Each point is reached from the start by the listed moves, each made once or not at all, plus a little noise. Is the number of moves made odd or even? Then give how often each move was made.

Moves:
(1): [5.0 1.5 5.4]
(2): [ 3.4 -0.9 -2.6]
Start: [-2.1 -0.9 -0.8]
Points:
[-2.0 -1.0 -0.8] => even (0, 0)
[2.6 0.6 4.7] => odd (1, 0)

Moves:
(1): [ 4.6 -1.6 -0.7 -2.5 -0.2]
(2): [-0.3  1.5 -2.5  2.0 -0.8]
(3): [-1.6  1.8  0.7 -3.5 -1.5]
(4): [ 1.2  0.6  1.7  2.4 -1.1]
Start: [ 2.3  0.5 -2.1  0.7  2.0]
Points:
[ 3.2  2.5 -3.0  5.1  0.1] => even (0, 1, 0, 1)
[ 7.7  1.1 -3.8  2.6  0.0] => odd (1, 1, 0, 1)
[ 6.1  2.8 -3.0 -0.9 -1.6] => even (1, 1, 1, 1)
[ 8.1 -0.4 -1.0  0.6  0.7] => even (1, 0, 0, 1)

Moves:
(1): [ 1.5 -0.7 -0.6 -0.5 -2.1  0.7 -2.5  2.0 -1.0  0.6 -1.5]
(2): [ 2.0 -0.6 -1.1 -4.1  3.4 -0.4  0.4  0.9  0.9 -1.9 -1.2]
(3): [-0.1  3.3  1.7 -2.4  2.3 -2.1 -0.7 -0.2  0.2  0.2 -2.1]
(4): [-1.1 -0.6 -1.4  1.6 -0.2  1.2  1.2 -1.5  2.1 -0.5 -2.3]
(5): [-2.0  0.1  0.4  0.2  1.9 -4.1 -1.1 -0.5  1.0  2.7 -0.8]
(6): [ 5.0 -0.2 -0.5 -1.6  3.3 -1.3 -2.2  0.6 -1.7  1.0  1.4]
(7): [ 4.6 -1.2 -2.8  2.8 -3.8  1.5  0.1  1.1  0.6  2.1  2.4]
(8): [-1.9 -0.1 -3.9  1.2  0.3  1.0 -2.0  0.3 -0.1 -0.5  2.1]
Start: [ 0.0  0.0  0.0  1.3  0.0 -0.5  0.7  0.5 -0.4 -2.1  0.8]
Points:
[ 9.2 -2.3 -7.5  3.5 -2.4  1.1 -5.8  4.5 -3.1  1.2  4.8] => even (1, 0, 0, 0, 0, 1, 1, 1)
[ 6.6 -1.9 -4.1  0.0 -0.6  0.6  1.3  2.8  1.2 -2.1  1.6] => even (0, 1, 0, 0, 0, 0, 1, 0)
[ 2.0  2.1  0.4 -5.3  5.5 -6.4 -2.9  2.8  0.6 -0.6 -5.0] => even (1, 1, 1, 0, 1, 0, 0, 0)
[ 4.5  1.7 -1.0  1.9 -1.6 -1.3  0.1  1.9  0.5  0.0  1.0] => even (0, 0, 1, 0, 0, 0, 1, 0)
[ 5.3  1.1 -6.0 -4.6  7.0 -1.2 -5.2  2.5 -0.1 -3.2 -2.9] => even (1, 1, 1, 1, 0, 1, 0, 1)
[ 4.1  1.9 -4.3 -5.7  8.7 -6.6 -7.2  4.0 -1.0  0.2 -1.2] => even (1, 1, 1, 0, 1, 1, 0, 1)

Moves:
(1): [ 0.4  0.7 -2.5 -1.7 -3.1 -0.5  0.1  1.2  0.8  1.1 -0.9  0.7 -0.1  0.1]
(2): [-1.4  0.5 -1.3  0.0  0.2 -0.4 -1.9  1.0 -2.0 -2.7  3.1 -0.5 -0.5 -2.0]
(3): [ 1.4 -1.0  0.9 -2.1 -1.2 -1.3 -0.2 -0.7  1.3 -0.4 -0.6 -0.6  0.4 -0.6]
(4): [ 0.2 -1.0 -0.5 -1.4  1.1 -2.7 -0.8  1.2  0.2 -1.3  0.8  0.6  0.9  2.5]
(5): [-1.8  2.2  2.0 -1.6  0.2  0.6  1.2 -1.8  0.2  0.4  1.2 -1.0  3.7  1.7]
(6): [-1.6 -0.9 -2.0  0.6 -1.0 -0.1 -0.7 -0.5  0.7  1.0  1.1 -2.5  0.6 -0.5]
(7): [-0.8 -1.6 -0.3 -1.1  0.6 -1.8 -1.6  0.3 -0.7 -1.4 -1.2 -0.1  1.0  0.3]
(8): [ 0.3  2.0 -0.4  0.5  0.4 -1.1 -0.6 -1.2  0.4  1.5  0.6 -0.9  1.8 -0.1]
(9): [ 2.5 -1.1 -4.0 -5.0  3.3 -0.1 -1.4 -2.6  0.3 -2.9 -4.7  1.3 -0.7  0.4]
(10): [ 0.1 -0.4  0.9  3.0 -1.2  0.7 -2.3 -2.4  3.3 -2.1 -0.1 -1.7 -1.1  0.9]
(11): [ 0.4  3.0  0.4 -1.6 -1.5 -2.3 -1.8 -1.1 -2.8 -0.8 -1.7  0.0 -2.8  2.4]
Start: [-0.3  1.0 -2.1  0.3  2.1  2.6  2.1 -0.7  2.3  2.4 -2.7 -0.2 -0.8 -3.2]
Points:
[-3.7  4.5 -4.8 -5.0 -2.6 -1.6 -0.6 -2.6  0.6  2.7 -4.1 -3.1  1.7  0.8] => odd (1, 0, 0, 0, 1, 1, 1, 0, 0, 0, 1)
[-3.6  2.4 -5.9 -4.5  0.2 -2.9 -0.3 -1.6  4.0  3.8 -1.0 -3.4  7.1  0.7] => even (1, 0, 0, 1, 1, 1, 1, 1, 0, 0, 0)
[-5.2  1.8 -3.8  0.2  2.3 -1.9 -4.6 -4.2  4.3 -2.1  2.9 -6.1  5.7 -0.5] => odd (0, 1, 0, 1, 1, 1, 1, 1, 0, 1, 0)
[ 4.5  3.9 -5.3 -7.9  3.1 -2.1 -1.9 -6.4  1.3 -0.2 -9.1 -0.5 -2.1 -1.2] => even (0, 0, 1, 0, 0, 0, 0, 1, 1, 0, 1)
[  0.2  -2.3 -10.0  -4.0   0.6   0.9  -3.9  -4.8   6.7  -2.0  -8.5  -2.5
  -1.0  -2.0] => odd (1, 0, 0, 0, 0, 1, 1, 0, 1, 1, 0)
[-1.5  1.6 -6.6 -9.7  4.7 -3.8 -3.0 -5.3  0.3 -2.7 -7.2 -1.7  1.9  3.5] => even (0, 0, 0, 1, 1, 1, 1, 0, 1, 0, 1)
[-3.0  4.5 -5.1 -5.1 -3.5 -6.3 -6.5 -4.8  3.7 -2.3 -0.3 -6.2  3.2  1.4] => even (1, 1, 1, 1, 1, 1, 1, 1, 0, 1, 1)

Moves:
(1): [-0.7 -1.7  0.6  2.1 -1.8  1.4  1.1 -2.0 -1.8 -1.5 -1.0 -0.2  1.2 -0.1
  0.3  1.0 -0.4]
(2): [-1.0 -1.4  0.2 -1.0 -1.3 -0.2 -3.1 -1.2  0.9  1.6 -2.4  1.4  0.0 -0.5
  1.3  0.1  0.1]
(3): [ 0.8  0.2  1.8 -2.3 -0.7 -0.5 -1.2  1.3 -1.0  0.8  0.3  0.7  0.2 -2.3
 -1.4 -0.3 -0.2]
(4): [-2.5  0.3  1.5  1.4 -1.7  1.0  2.0  0.6  2.3  0.2  0.6  0.5  3.5  1.3
  1.2 -0.4 -1.6]
(5): [ 1.9 -1.8  0.3 -0.1 -1.4  2.9 -1.8  2.8 -3.1 -1.6 -1.3 -1.4 -2.9 -0.7
 -1.3 -0.9 -0.1]
(6): [ 0.3  1.9  1.9  0.4 -0.3 -2.2 -3.2 -2.8 -0.3  1.0 -2.7  0.1 -0.2 -1.5
  2.9 -0.3  1.2]
(7): [ 1.6  0.1 -1.8 -1.1 -2.0  1.0 -1.2 -0.8 -1.6 -0.6 -1.4 -1.2 -0.8  0.5
 -0.4  0.6  0.3]
(8): [-0.8 -2.9  0.5  0.7 -1.7  3.0  3.0  5.2 -0.4 -4.1  3.7  0.2  2.6  2.8
 -2.6 -0.3  0.0]
(9): [ 3.1  0.1 -1.4 -0.7  0.9  2.0 -1.6  1.2 -1.7 -1.1 -0.6  0.3 -2.0 -0.5
 -2.6 -1.2  1.3]
(10): [ 3.6  1.1 -2.2 -0.5  3.4  0.4  2.0  0.8 -2.7  0.6 -1.1  1.2 -2.7  0.6
  0.1  0.2  1.7]
(11): [-2.0  3.0 -1.3 -0.2  2.3 -0.4  2.6 -3.5  0.0 -2.0 -0.3  0.9 -1.5  1.8
  2.0  1.1 -3.1]
(12): [ 1.8 -0.8  1.2 -0.1 -1.5  0.0 -2.3  0.5  0.7  0.7  0.8  0.5 -0.1 -1.6
  0.6  0.6  0.1]
(13): [ 0.6 -1.7  0.6  0.1 -3.8  0.9  0.6  2.4  1.3 -2.9 -0.6 -0.5  2.2 -0.7
 -0.1 -1.7  0.2]
(14): [-1.4 -0.4  0.7 -0.1 -2.9  2.1 -0.8 -0.7  0.3 -0.7 -1.0  0.5 -1.1 -1.0
 -0.2 -0.5  1.9]
Start: [-0.9  0.7 -2.2  0.5 -2.4 -0.6  1.3 -1.6 -1.7  0.4  3.4 -0.4 -1.1  2.4
 -0.1  0.4  1.0]
Points:
[ -1.8  -3.0   1.7   2.0 -10.4   3.3  -6.3  -5.7  -6.0  -0.4  -5.3  -0.5
  -3.7  -1.3   2.9   0.2   4.1] => odd (1, 1, 0, 0, 1, 1, 0, 0, 0, 0, 0, 0, 0, 1)
[ 2.0 -0.6  0.1 -2.1 -3.1 -0.2 -1.4  1.5 -5.3  0.3  1.4  3.2 -1.1  2.3
  0.2  0.1  3.8] => odd (0, 1, 1, 0, 0, 1, 0, 1, 0, 1, 0, 0, 0, 0)
[ 3.4  4.8 -5.7  0.4 -2.5  3.6 -0.3 -9.0 -9.2 -3.7 -4.5  1.1 -8.0  2.5
  2.2  1.1  3.8] => odd (1, 0, 0, 0, 0, 1, 1, 0, 1, 1, 1, 0, 0, 1)
[  7.1  -4.7  -3.5  -1.7  -8.7  11.6   0.5   6.4 -13.9  -7.7   1.3  -0.2
  -6.1   1.8  -8.4  -0.8   5.5] => even (1, 0, 1, 0, 1, 0, 1, 1, 1, 1, 0, 0, 0, 1)
[-3.4  0.4 -3.4  0.7 -5.4  4.4 -0.8 -8.1 -4.1 -2.9 -2.0  2.5 -4.5  2.1
  0.6  0.4  0.8] => odd (1, 1, 0, 0, 0, 0, 0, 0, 1, 0, 1, 0, 0, 1)
[  6.8  -4.1   1.4  -1.6 -10.4   6.2  -4.6   9.6  -5.6  -4.0   0.4   2.6
  -0.5  -0.8  -1.7  -3.7   3.9] => even (0, 1, 1, 1, 1, 1, 0, 1, 1, 1, 0, 1, 1, 0)
